Rows are points. To make a cloud, some directions were put in groups of two or more. Within a group, all points are equally far from the middle, so they leave a hole (a ring in 2 directions, a hollow ball in 3). The other directions are filled evenly. Then the cloud was stretched, turned, moved and blurred a little. How many holes are there, and how many directions does each take, smallest first?

Cloud (20 x 3):
[[ 48 -33 -21]
 [ 23  -3  12]
 [-18 -22 -22]
 [ 42  -1   3]
 [  3  28 -59]
 [ 41 -37 -24]
 [  9  27 -22]
 [ 24 -50 -22]
 [ 47  14  34]
 [ 26  36 -29]
 [ 13 -55  15]
 [ 32  -2 -50]
 [ 15  33  33]
 [ 16  32  12]
 [-22 -58  37]
 [ 42  10 -36]
 [ -5 -25 -15]
 [ 41  60 -46]
 [ 28  37   6]
 [ 33 -27   2]]
Holes: 0

Cloud (28 x 4):
[[ 18  32  36  22]
 [ 60 -15 -13 -26]
 [-12 -17 -14  56]
 [-33  -3 -15  48]
 [ 36 -19 -25 -41]
 [  8 -29 -22 -41]
 [ 27  47   1   9]
 [-41  15  -8  -1]
 [ -1 -47 -26 -24]
 [-24  26 -37   0]
 [  5 -47 -12  37]
 [ 40   7 -44  24]
 [-24 -25 -53  22]
 [-13 -30  -2 -28]
 [ 48 -22  28   3]
 [ 11 -16  41   4]
 [ 23  -5  44   5]
 [ 34 -31 -45 -28]
 [ 50   4  31  -8]
 [ 39 -30 -44 -26]
 [ 25  -4 -14 -45]
 [ 51  -8 -10 -36]
 [ 56 -12 -12 -32]
 [ 52   5   4 -31]
 [-24  24 -19 -17]
 [ 28  37 -14  32]
 [  9  -5  44   7]
 [ 35  -2 -56  12]]
Holes: 2 (2, 2)

Cloud:
[[-40 -30  29  13]
 [ 48  29  29   1]
 [-60 -29 -31  21]
 [-31 -25 -29 -16]
 [-49 -44  14  20]
 [-52  -8 -35  21]
 [  4   0  19  40]
 [ -1 -21 -32 -14]
 [-27 -23 -29 -18]
 [-30 -31 -31 -13]
 [-38  16 -11  -6]
 [  4  -9 -30  39]
 [-20 -45  30  -6]
 [ 14 -33 -20  17]
 [-28  16  16 -14]
 [-52 -51 -24   6]
 [ 22  11 -10 -28]
 [ 27 -24   9  21]
 [ 30  10  27  26]
 [-40 -53  16   7]
 [-27 -44 -30  -6]
 [-39  -9 -23 -16]
 [-10  -1 -37  41]
 [-40 -24  -9  45]
 [-26  16  26  -7]
 [ 34 -16  29   1]
 [-20   5   4 -30]
 [ -6  37  23  11]
 [ 23   9  21 -33]
 [ 33  27 -25  -3]
 [-15 -43 -29  -5]
 [-31 -55  17   2]]
Holes: 2 (2, 2)
